Each wall is flat, endless, passes through zero and stands at right angles to its row. A trip goes straight from one point to another. Which walls does it cross, in order?
In the rows, zero is written as 128.

Walls:
(1): [137 103 125]
(2): [105 156  98]
(3): [ 98 100 179]
(4): [163 173 113]
(5): [147 116 130]
(6): [112 144 115]
(7): [127  69  92]
Trips:
[ 95 100 170] to [116 132 100] => 6, 2, 1, 3, 4
[129 151 134] to [97 87 79] => 7, 4, 1
[166 200 120] to [ 93 115  92] => 7, 4, 1
[100 149  58] to [111 162 154] => 7, 3

Walls:
(1): [ 96 126  86 126 188 199]
(2): [145 154 145 156 174 122]
(3): [ 98 125 123 146 135 118]
(4): [112 100 156 124 141 132]
(5): [205 158  51 127 123  91]
(6): [ 72  88 182  98 131 123]
Trips:
[122 125 159  83  87  81] to [127 151 199 103  92  89] => none
[139 141  98 155  97  89] to [202 125 155  62 152 194] => 3, 2, 1, 4

Walls:
(1): [186 133 221  81  93 188 134  91 105 156 118]
(2): [144 104  92 200 130 112 197 155 117 140  87]
(3): [102 124 171 156  95 101 172 198 104 155 166]
(4): [ 83 165 140  90  93 125  94 140  25 104  90]
(5): [177 158 128 129 172 129  74 141 189 151  96]
(6): [109 137  77  64 139 179 106 109 188 118 113]
(7): [118 108 127 151 147 133  99 138  93 104 109]
(8): [102 100 139 214 119 116 171 144  99 123 159]
Trips:
[127 174 114 104 119  78 112  84 130 174 161] to [ 92 113  87 100 115 113 149  97 108 132 112] => 5, 2
[ 77 154 161 148 134 110 128  99 147 117 129] to [112 144 139 149 129  82 162 106  36 129 122] => 7, 2
[116 106 117 148  49  93 171 150 140 113 140] to [141 126 100 157 131 111 175 104 112 108 183] => none
[142 152  93  74 115 147 154 132 154  51 121] to [ 84 147 156 100 113  58 121 105 100 169 116] => 3, 1, 6

Walls:
(1): [173  97 129 106 118 164 107 109 158 126 150  98  62 147]
(2): [164  83 146 177  75 181 145  82 174 149 128 146  76 154]
(3): [120 160 157 115 126  91  88 133  99 158 116 116 103 160]
(4): [115 113 148 117 122 140 118  80 175 100 156 132 109 133]
(5): [154 128 145 124 141 126 133 121 144 160 113  88 175 171]
(6): [ 89 110 115  94 178 134 172 157  79 177 168 164 124 157]
(7): [120 194 135  94 137 113 129 133  91  86 151 146 128 113]
(8): [187 204 101 148 122 126 127 111  94 189 165 137 168  76]
(9): [106 114 130 130 179 133  77 127 124 133 145  98 162 152]
Trips:
[ 79  77 164 116 100 181 114 132 101 209 125 103 124 123] to [160 150  90 108 127 156  78 181 132  95 173 134 146  97] => 8, 5, 2, 3, 7, 6
[ 96 119 116 123 199 104 161 130 112 169 112  89 167 128] to [156 146 133 188 117  53  96 153 172  97 189 165 124 123] => 7, 6, 5, 4, 9, 2

Walls:
(1): [139 101 138 127 197  91  95 190 173 171 162 138  78 126  69  79 117  82
 178 147  93 149 177 117]
(2): [130 120 114 139  61  84 132 148  64  90 118 114 179  88  70 187  77 151
 200 127 141 124  95 157]
(3): [ 99  79 198 130 167  78 140  86 183 123 177 135 115  93 100  72 113  78
 109  79  96 114 136 129]
(4): [159 147 117 123  61 160 113 138 127 110 135 105 159 126 117 177  94 121
 174 139 114  59 105 150]
(5): [159 133 149 117 101 146 143 114 137 155  75  91 148 169 107  78 151 160
 107 119 139 119 184 115]
Trips:
[ 66 166 109 167 177 144 115  82 168 147 138 187 144 141 154 102 107 158
 136 103 138  79 138 159] to [ 95 139 128 186 143 200 207 112 114 158 134 102 119  95 124  87 132  78
  82 118 159 146 116 133] => 5
[138 126 170 162 154 168 129  64 125 130 150  83 172  92 114  62 106  75
 111  84 115 164 168 158] to [ 87 130  94 107 202  93  96  59 115 161 206  98 105 182 190 148 165 149
 163  93 123  87  91 136] => 5, 1
[123 142 115 149 127 116 133 115 121  91 203 107 118 111 148 160 111  78
 137 196 112 139 148  56] to [116 146 134  91 110  94 137 144 138 125 114 108 169 140 150  54 164 172
 102 135 107 138 117  86] => 2, 4, 5, 1
[103 139 165 125 143 135 163 127 181 180 114 105 136 136  28 129 124 164
 147 128 150 143  73 139] to [131  94 147 130 145 127 113 127 138 152 164 179 125 146 133 122 143 192
 136 119 162 153 114 135] => 2, 5

Walls:
(1): [ 94 126 125 113 132 177 113 132  93 151  71 107 166 144  94 109 147 146
 144 140 171 160 141 132  73  83  86 133 130 120  73 146 120  78 186 133
  74 130 100  97 117 105 141  92 152 149  97 172]
(2): [ 91 166  86 114 167 154  90  91 111  65 174  89 161  85 122  95 106 108
  94 140  90 155 116 132 112 123 169  84 121 134 182 120 155 140  82 128
 161 128 117 169 143 137 125 153 114 101 106 138]
(3): [119 134 123 118 156  88  99  99 151 123 123 194 129 115  85 102 114 163
 134 116 101 146 186 194 107  87 162 138 134 141  73 130 110 166 147 129
  96 125 102 186 161 122 112 143 144 138 151  79]
(4): [161 137 151  97 148  95 121 121 126 153 189 168 105 136  96 100 116 193
 114 187 126 150  83 159 133 131 141 172  80 112 135 106 108 126 140 138
 111 135 155 140 104 147 107  95 138  70 130  89]
(5): [206 113 175 152 114 108 189  71 141 120  98 125 140 172 114 154 161 191
 149 221  92  79 104 117 124 139 153 184 151 132 131  87  81 164 138 153
 117 203  98 167 122 142 144 104 200 158 122 137]
(6): [128 141 128 107 123 173 182 142 123 110  97  61 140 129 154 116 115 128
  71 106 114 109 148  85 142 149 131 130  90 130 104 158 130 139 190 160
 109 131  57 165 183 148 134 126 138  76 108 193]
(7): [142 148  68 133 201 135  97 140 133  72 129 184 193 139 116 132 149 147
 135 140 121 143 113  97  98  58 109 133  84 114 147 130 140 197  64 142
 119 210 104  92 170 150 159  90 149 117 138 131]
(8): [ 72 109 141 119 135 120 199 203  85  75  95 142  73 161 123 146 110 183
 209 182 167 173 130 187 135 145 108 138 164 141 130 160 157 107 118 152
 140  68 119 141 156 164 160  84  90 155  57 114]
Trips:
[143 139 148 157 134  76 130  78  80 130 160 149 112 143 156 133 153 110
 133 119 160 102 170 118  85 103 138 127  99  48 161 135  76 112 114 146
 130 125 180 108 111 102 112 128 103 128 109 122] to [ 89 118 124 125 155  87 136 166 173 134 102 119  99 109 106 146 136 107
  91 159 153  80 167 105 123  98 119 122 134 141 201  96 124 161 140 127
 103 140  67 108  73 202 100 134 128 124 162 141] => 7, 5, 4, 6
[149 107  99 150 129 190 141  92 128 148 148 184 118 138 109 162 121  81
  92 109  53 126 117 137  99  97  83  84 160 113 129  86 159  77 134 137
  94 140 208 117 121 102  92 173 136 143 131 193] to [141 144 108 145 163  96 111 102  87 115 133 140 200 137 162  85 109 158
 103 166 105 112 130 156 134  89 147  97  71 129 120 164 157 169 154 145
  44 184 149 121 126  69 150 128  93 138  87 101] => 7, 3, 4, 5, 6
[127 108 150  89 116  75  98 110 145  90 136 183 112  89 146  83 194 109
 118 179 135 138 145 139 183 123  91 120 117 108  93 162 189 158 107 157
 162  90  93 172 103 123  86 145 161 147  82 119] to [166 134 155 125 194 131 127  83 140 141  77 189 117  68 134 139  97 154
 134  81  91 143 172 181 136 127 143 129 112 126 125 167 100 165 180 119
 102 139 124  53 120  92 149 118 165 135 125 155] => 7, 2, 5, 8, 1, 6

Walls:
(1): [106 121  93  74 141 112  85 108 141  91 146 112 153 118 116 102 175 108
 180  94  86 111 172 121 139 116 113 154 127 114 102 160 145 187 105 136
 101  94 106 148 118 161 190 127  79 126 104 111]
(2): [138 131 108 107  93 136 132 150 150  70 181 136 131 148 125  73 115 160
 105 135 168  86 161  50 124  71 103 150 173 179 165 110 134 122 154 138
 124  99 153 141 154 122 115 166 165  91 141 116]
(3): [102 154 100 110 132 144 138 154 158 151 145 140 107 118 112 175 124  88
 108  83 130 149 117  93 135 134 132 130 157 130 150 109 160  88 159 155
 101 154 187 128 163 106 123 159 143 135  74 113]
(4): [157 160  74  96 113 135 104 128 127  78 132 137 141 115 125 156 151 124
 125 134 155 106 114 109 174 142 151 183 142  98 114 125 141 136 112 117
 190 106 120 128 135 117 129 155 127 136  75  89]
(5): [ 89 116 145 109 124 124 140  95 131 154 132 125 152  67 148  81  93 117
 120 118  96 139 130 104 119 161 151  91 106  70  90 172 175 128 155 110
 107 124 164 121 177 135 192 152 156 121 142 130]
Trips:
[ 93 167 124 103 146 136 102 148 151 170 110 136 145 130  81 115  95  55
 166  97 125 127 116 111 107 147 104 123 113 148 120  83 166  89 126 139
 131 131 115 121 113 137 103 137 134 128 113 146] to [166  76  98 147 124 163 146 109 162 157 174  97 122 137 136 140 156 112
 134  95 122  86 146  85 127 113 165 173 112 114  67 100 146  93  85 152
 150 153 109 148  92 138 139  93 117 139 141 136] => 5, 4, 3
[137 138 137 175 131 162 109 141 178  82  84 168  79 203  85 107 143 132
 171 128 129 176 150 145 143 150 117 132 125 115 122 120 105 148 140 102
  85  93 142 137 152 144  93  92 168 154 127 146] to [139 140 153  97  83 134 129 203  95  98 138 115 118 143 108 121 104 107
 137 137 129 117 110 130 121  97 146 137 156 108 124 114 154 143 129 139
 146 153 180 126  92 129 148  93  94  90 125 106] => 2, 3, 4, 1
[ 86 127 102 116 132 158 122 125 103 140 150 139 141 127  93 127 140 134
 142 113 195 130 133 119 108 181 127 161 131 106 125 133 109 159 131 111
 145 193 111 157 130 150 110 167 137  85 115 170] to [105 133 141 141 124 191  91 142 162 153 125 154 166  84 132 136 116 176
 194 112 165 131 119 102 133 134  83 131  90 150 197 137 136 205  90  74
 104 139 136 108 184 129 118 154 116 101 135 164] => 5, 4, 3
[103  46 155 105 126  96 108 116 126 139 140 121 163 112 100 123  98  81
 152 134 116 139 158 110 159 163 132 130 109 140 147  76 108  99 113 136
  89 178 100 125 115  81 132 149 141 138 132 150] to [113 135 184 117 119 123 117 136  70 166 133 104 128  86 128 109 141 120
 142 136 119 102 111  99 133 115 125 156 132 135 136 166 129 114 145 140
 148 158 118 112 167 100 123 111 157 132 103  98] => 1, 4, 2
[166 147 143 151 138 108 103 146  93 149 116 107 161 136  95 116 147  66
 121  92 121  97 157 166 141 145  67 162 119 100 102 177 113 147 151 118
 146 116 158 132 107 105 128 128 146 160 108 135] to [113  67 158 120 169 159 119 134 118 125 109 117  72 120 104 122 161 155
 119 115 109 131 127 118 101  85 137 132 164 141 107 131 143 141  99  94
 105 142 120 145 113 124 151 137 105 137 102 102] => 4
[ 42 156 132 110 145 153 121 140 138 135 169 107 158 101 140 157 156 249
 176 122  78 174  56 106 145  75 125 104 156 145 122 124 118 176 163 111
  98 110 201 142 109 179 141 140 146 110 164 131] to [116 155 113  92 150 128 112  83 126 159 145  67 133 118 130 121 143 190
 147 172 171 142 137 129 158 141 120 127 113 123 110 111 134  91 126  79
 153  73 126  89 110 174 136 167 112  76 147 129] => 3, 4
[132 116 141 188  98  94 151 165  81 124 161  85 112 165 136 149 175 103
 158 133  78 163  90 160  74 114 112 144 118 139 127 158 114 118 141 113
 126 153 156 122 142 169 104  95 125 126 187  92] to [109 108 155 117 177 114 118 140 171 121 177 115 150 123 116 172 120 111
  89 156 139  96 119 149 106 139 118  89  93 149 111 159 113 106 101 125
 134  78 121 118 114 133 112  99 147 153 143 101] => none
[123 144 113 111 141  91 133 160 184 118  87 122 176 144 103 134 158 109
 134 173 151 104 114 155 132 124 124 118  97 136 137 126 144 114 139 154
 139 119 137 114 101 123 142 137 152 101  93 120] to [116 140  95 106 102 138 142 112 140 126 183 120 128  98  96 123  93 104
 116 137 101 110 124 142 112 151 146 179 101 130 111 139 182 145 161 117
 151  93 118 127  85 137 125 119 109 110 119  92] => 5
[124  80 166 129 115  91 128 153 175  70 142 171 139 105 133 142 109 115
  76 124  95 173 126  96 174 149 157  89 150 156 175 134 136 131 147 128
 155 129 167 167 135 169 138 108 121 140 121 148] to [123 163  95 105 126 127  86 115 101 113 163 129  57 144 119  81  70 118
 108 119 112 123 113 159 132  88 101 161 150 137 113 153 117 152  92 140
 142 134 133 131 123 136 147 155  82 168 148 128] => 1, 4, 5, 3

Walls:
(1): [135 168 156 120  60 124 193 166  80 159 123 119 156 110 163 183 100 115
 103 188  82 121 136 125 160 118 118  61 115 132 105 148 112 144  99 166
 158 167 139 141 191 146  80 155 140  97 118 127]
(2): [ 85 158 127  53 136 171 121  99 115  61 142 131 125 107  94 123 132 128
 101 141  92  93 164  91 142 108 166 141 137  94 137 145 163  82 136  33
  91 127 128  98  93 126 142 134 124 176 161 144]
(3): [ 85  75 117 142 227 146 169 159 141 146 180 143 126 131  96 124 155 128
 193 127 155  98 116 183 121 110 167 163 141 150 184 120 128  99  80 121
 122 109 123 140 129 129  92 113 116 138 135 121]
(4): [153 127 108  78 112 101 149 150 174 149 160 161 115 134 160  96  92  99
 140 149  78  58 118 103 180 175 130 125 123 170  83 140 128 108 125  95
 135 126  94 122 123 122 147 118 208 114  47 157]
(5): [171  71 124 117 115 110 174 187 173 127  98 140 133 127 134 157 127 174
 168 145 111 130 145 131 148  93 123 119 199 128 157 151 156  61 137 176
 162  72 176 136  83 143 114 202 130  54 159  75]
(6): [ 97  59  75 141 142 126 115 150 119 111 120 160 136 113 169 138 141 144
 180 143  72 152  98 139 168 126 167 153 140 110 121 132 132  96 181 141
 155 122 149 203 112 129 108  30 185 154 121  87]
(7): [169  96 124 108  94 145  60  71  98 114 141 195  81 164 153 150  83 160
 117 142 123 107 149 168 194 139  88 162 134 179 105 109  96 183 143 108
 146 120 114 113 123 155  91 102 177 124  67 117]
Trips:
[166  94  79  75 111 143 196 128 151 104 163  92 121 120 178 147 116  98
 128 103  99 139 115 120 191  68 107 168  97 159 130 140 140 110 159 138
 171 152 147 122 112 102 193 123 138 155 169  85] to [189 144 132 128 131 120 119 121 162  81 134 108 167 120 142 179 123 114
 108 170 167 121  88 137 124 145  87  97 147 182 140 190  74  99 107 145
 183 108 169 150 132 140 146 194  69  80 139 113] => 2, 6, 4
[122 111 150 135 137 166 105 152 150 149  89 112  80 164  95 174 148 123
 103 116 164 136 112 113 151 140 146 166 185 147 166  72 134 104  65 109
 156 146 117 172 154 128 102 179 123 104  92  83] to [124  81 115  92 211 134 181 142 157  73  86 111 180 182 154  89  79  62
 104 196 114  99 137 165 157 138 136 106 149 149 123  68 162 167  73 156
 165 139  76 109 150 140 133 191 151 133 125 133] => 1, 4
[167  98 111 131  61 130 154 128  77 114 177 124 125 147 115 182  82 112
 145 193 114 106 197  69 123 124 155 157 117  81 116 162 156 138 128 108
 152 130  92 167 106 121 182 125 124 110 114 120] to [104 104 132 157 104 149  85 165 122 127 196  86 176 137 105 128 163  96
  96 110 103  89 134 113 144 196 135 167  95 102 132  91 174 148 160 141
 136 152 135 126 154 139 151 132 162 148 213 129] => 5, 7, 4, 1
[ 50  99 132 170 133  93 121  96 131 131 117  64 107 165 111 102 174 140
 147 118 150  93 134 148 148 113 119 119 121 117 134 139  93 107 143  82
 146 154 109 131 118  87 143  58 162 125 142 136] to [ 90 112 104 153 158 134 124 132  97 153 161 115 136  81  97 125 110  99
 105 109 149  59 162  58 144 141  96 180 117  70 151  83 141 159 182  71
 120 112 120 133  91 145 116 119 128 113 217 106] => none
